Each point is reached from the start by the listed moves, each made 0, 1 or 2 times, or once backwards (-1), plus a little noise. Say if it took an odd or an even number of moves. Then give how often each move was made.

Moves:
(1): [ 35 -13  -9   7  -9]
(2): [ 9 36 14 16 -1]
Start: [ -9  -1  -7   4 -15]
Points:
[ 60 -21 -22  14 -30] => even (2, 0)
[ 19 -51 -30  -2 -19] => even (1, -1)
[ 32  22  -3  27 -29] => even (1, 1)
[  4  36   7  21 -15] => odd (0, 1)

Moves:
(1): [22 -2 -3  6  0  6 -4  0  1 -4]
(2): [-1 17 -2 -3  0  7  0 -2 -4 -4]
(3): [  3   3  21  -4  -2  -1  -1 -11   6  -7]
(4): [-2  0  2 14  1  4  2 -1  1  1]
(5): [ 3  0  2 -6 26  1  1 -5 -5  8]
(6): [-9 -9  2 -6 -1 18 -4 -3 -6  1]
(7): [ 1 -1  1 -2  0  5 17  1  2  1]
(8): [ 3  2 12 -1  4  2 -3 16  1 -3]
Start: [  7   0 -10   3   4   1  -3   1  -3 -11]
Points:
[ -5   7 -13  16  52  27 -15 -33 -23   5] => even (0, 1, 0, 2, 2, 1, -1, -1)
[ 15  11  60  22  10   7 -26   7  11 -30] => odd (0, 0, 2, 2, 0, 0, -1, 2)
[-13 -22 -22   4  32  42  -6   1 -24   8] => odd (0, 0, -1, 1, 1, 2, 0, 0)

Moves:
(1): [ 11   5   1  -7   2  -3   2  -4  -4  -3   0 -10  -7  -4   2]
(2): [-4 17  5  0  3  2  2  3  1  1  2  3  2  4 -3]
(3): [ 6 -2 15  4 -4  2 -4  4  3 -3 -1  4 -1  2 -2]
(4): [ 2  3  1 13 -9  2  6 -2 -3  1  3 -2  2 -4 -3]
(5): [ 5 -3 -2  7 18 -5  1  1 -1  1  1  6 -1 -3  3]
(6): [  3  -6  -1  -4   1  16  12   2   6   4   1   3 -11   2   8]
(7): [-2 -2  4 -3 -3 -3 10  3  4  6  6 -6  7 -7 -1]
(8): [ 5  1 -9  0 -1 -3 -1 12  1  3 -5  1  4  2  5]
(9): [ 2  5 -1  1  1 -3 -3 -1 12 -5  3 -2  4  9  5]
(10): [ 0  3  5  3  1 -2 -2 -3  4 15  3 -1  0 -2  3]
(11): [-1 -2 -4  0 -2  8 -4  4 -2  1  8  3  3  2 -7]
(12): [ 5  0 -1 -2 -3 -5  0 -4 -1  0 -2 12 -5 -2 -5]
Start: [  7  -4  -5  -2   0   0 -10   2   4  -1   9   6   5  -2   5]
Points:
[  7  29  24   4   1  -1 -29  44  54  30  23  25  36  29  16] => even (-1, 2, 2, -1, 0, 0, 1, 2, 2, 2, 1, 0)
[ 36  -2  12   2   2 -22   2  34  -1  -4 -12  43   2 -12  -2] => even (0, 1, 2, 0, 1, 0, 1, 2, -1, -1, -1, 2)
[  7   8  11 -16   2  35  -1  17  35   6  18  60 -11  26   3] => odd (-1, 2, 1, -1, 0, 2, 0, 0, 1, 0, 1, 2)
[ 23   3  -6 -24   9 -21  -4  11  22  -1   3 -13   8   0  27] => even (1, 0, 0, -1, 0, 0, 1, 1, 1, 0, -1, 0)
[ 16  10 -17 -17  19  16  11  -3  20 -14  45  11   2   8  -3] => odd (1, 1, -1, 0, 1, 1, 1, -1, 2, -1, 2, 1)
[  1 -29  13  -2 -26  17 -34  34  35  15  24   2  34  16   7] => odd (-1, -1, 2, -1, -1, 0, 1, 1, 1, 1, 2, -1)
[ 60   4  -5  25  19  -4  18  24  26   0  25 -20   8  -2  38] => even (2, 0, 1, 2, 2, 1, 1, 2, 2, 0, 0, -1)
[ 37  25  40 -22 -17  30  17  23  24  22  17  -6 -17   2  19] => even (2, 2, 2, 0, -1, 2, 1, 1, 0, 1, 0, 0)
